Each wall is flat, endless, passes through zero and stands at right angles to its row. A trip goes straight from one point to another. Which walls does it cross, in order?

Walls:
(1): [15 12 40]
(2): [ 49  -2 -46]
(3): [-18  23 -22]
(4): [-24  -5  -6]
(5): [60 32 10]
(6): [-34 -34  28]
Trips:
[11 44  3] to [-17  28   3] => 2, 4, 5
[-12  12 -35] to [ 42  29 -27] => 5, 4
[-5 12 56] to [ 14 -14  31] => none
[ 1 18 37] to [-30  -3  15] => 4, 5, 3

Walls:
(1): [19  9 11 39 16 -2]
(2): [ 38  39   8   1 -32  30]
(3): [-21  -8  -8  17  -8   1]
(4): [ -7  -3 -16  24 -17  -8]
(5): [ -4  29 -21   5  28  27]
Trips:
[ -3 -25  18 -21 -12  13] to [ 15 -13  14  23 -11  -7] => 2, 3, 1, 4
[-21 -14  -6 -41  35  -1] to [-52 -56  37 -35  29  16] => 5, 3
[ -2  10  14  29 -44  13] to [-29   7 -43   6 -21  10] => 1, 5, 2
[ 20  -7  31 -23 -38 -16] to [ -1  29  25 -44  46 -16] => 2, 5

Walls:
(1): [  8  12 -29  23  -6   1  20  11  23]
(2): [-35 -31 -14   1  15 -16   2 -24 -10]
(3): [  1  -2   3   3   7   8 -16 -33 -42]
(4): [ 13   9  33  35  20  25  11  -4 -10]
(5): [  8 -13 -20   6   8  -7  -4  -2  20]
(6): [-18  -9  11   8 -45   1 -21 -23 -42]
Trips:
[ -7  -6 -32  -2  20   3  21 -18  12] to [-11 -23  30 -12   4  20 -14   0  15] => 1, 4, 5, 6
[-36  28  48   0 -10  39 -31 -25   5] to [ 13 -28 -53 -21 -20 -16   2 -49 -38] => 2, 4, 5
[-25  -8  -5   7 -15  -9 -37   0  20] to [-18 -22  13   2  13 -34   8 -11 -15] => 3, 5
[-13 -14  17  -8  -2 -15 -20   3  -1] to [ 30  -8 -33  10 -23  -1  12 -43 -33] => 5, 1
[  8   6 -39  34  -3   5   8 -25 -29] to [ 11  17 -16  -4  -9 -22  -5  12   1] => 4, 2, 3, 6
[ 24 -20 -21   5   1  13  11  24   8] to [-10  -5 -29  15 -14   4  10  -7 -13] => 2, 6, 3
[  9  16  37  -2 -12   2  -7   9  -3] to [  8  18 -20  10 -39 -33 -10 -18  13] => 4, 1, 5

Walls:
(1): [  0  -3 -13  -3   8 -22  10 -20 -31 -11   6 -10  33   4]
(2): [ 17 -27   3   2  33  -7   9   2 -38  -5  42  16   1  18]
(3): [ 13   9   0  13  16  27 -30  34 -11   6 -10  23  13  -3]
(4): [-10   2 -18   7  22  11   6  29 -15   8  -7   8  29  18]
(5): [ 26 -22   3  14   3  10  -7 -16  10  -9  -3   4  52  10]
(6): [ 28  -3  27  37  -5  43  16   9  15  40 -26  20  25  -8]
(7): [ 19   4  33   5   2  15  18  31  -2  14   1  -8 -22   6]
Trips:
[-37  21  29   8  12  31 -26   9   4 -15 -10 -33   5  22] to [ 14  56  -5  25  13  12 -27 -32   5  26  -9  23  50  19] => 6, 5, 7, 1
[-25 -24  -6 -11  24  16  12  19 -32   4 -19   4  -8   6] to [ 21 -38  -6  14   0  19  21 -19 -46  11   7  19 -14   6] => 6, 5
[ 11  -8  -3  -7 -20  29  21  20 -39  16  -8  10  10  32] to [  9   6  -5  28 -34  14 -29 -38  10   2  -8  -8  17   8] => 2, 7, 4, 3
[-28 -13   3  22  32  41  60  10   8  -8  15 -26 -28  -6] to [-22   4   2 -38   5   5  -7  12  27 -15  -2   6  33 -28] => 2, 6, 7, 5, 3

Walls:
(1): [-25  21  -8   9 -21 -16  -1  -4  10  30 -19  17   2 -25  13  -7   1 -20
 -21 -15]
(2): [  3 -10 -30   7 -29 -13  -8  24  -6  12  16  -3  -5  14  12 -14  12  21
 -18  17]
(3): [  9  23  -1  11  -3 -16 -20   4 -17 -20  26   8  15  -3  23 -43   8 -14
  11  -7]
(4): [ 14 -31  20 -25  23   1   3 -34 -35   8  -5  10  -3  -6  14  -7  15   6
   6  -4]
(5): [  4   3   1 -23   0   9 -14 -26  38   4  -3  32 -14  17 -19  -8  -1  12
 -27 -11]
(6): [  2 -34 -30 -31 -11   1  -5 -15 -33  28  -1 -23   8 -18 -15  10   9  -9
 -12 -11]
Trips:
[-14 -40  25  25 -17   7 -15  -1  -7   3   6  -8  -5   4  -4   0  29  14
 -20  11] to [-17  -7  -3  11  -3   2   4 -16 -15 -25 -30 -35 -29  57 -17  -8  -3  -5
   8   7] => 6, 4, 2
[ 30 -21  25  26  16   8  10 -37   7  -1 -21  17 -23   7 -11  20  -5  -4
  -5 -15] to [  1  13   8   3   5  17   6  33  34  15  -3 -23   5   9  -3   3   6   7
  -1 -21] => 4, 1
[  6  -4 -24   8 -15  32  11  22 -15  -4  14  22  -4  13   4  32  -9  -3
 -14  -9] to [ -8  10   0  -7   5 -29   7  33  18  21   2  -2   8  -5 -39  44  -6 -31
   6  24] => 1, 2
[-14   9  24  11 -12 -18  15  15  24 -26 -17  -1 -12  -9 -29 -34 -19   1
 -28  -3] to [-22   7   0   7  33  -8   7  12  -3  29  26   8 -14  -1 -14  10  -1 -26
  -9 -30] => 3, 6
[-30   4 -16  -5   2   2  13   2   9  -4  19   0  19 -20 -13 -18 -22  26
 -14  -9] to [ 23  29   2 -20 -14   1 -33  30   6  12  -4   9  -7   9  19 -12   5 -25
 -11 -30] => 6
[ -2 -45   2   2  -6   1 -15 -15 -17  -4   6  14   3  15  -8  -6 -14 -29
  -4  -4] to [ -5   3 -21   6   1   3   7  -1  16  19   8   2  -7 -11  -2 -24  -4  -7
   8  -1] => 2, 1, 4
[ 18  13   1 -17  -7   1 -20   5  60 -16  13  14  12  -3 -10   3 -22  -9
 -11 -10] to [  9 -19  -9   8   6 -24  15  33 -18 -19  35  14  12   7  12 -20 -32 -16
 -18 -20] => 2, 1, 5
[  0  11 -15  14  -7 -26  -6  16  -4  -6   7 -11   4  -5   7   5  16 -26
  -2  21] to [ 38  -1 -43  10 -14   3   1 -19   9 -11  14 -26   6   9   2 -25  -6 -33
   3  -9] => 6, 1
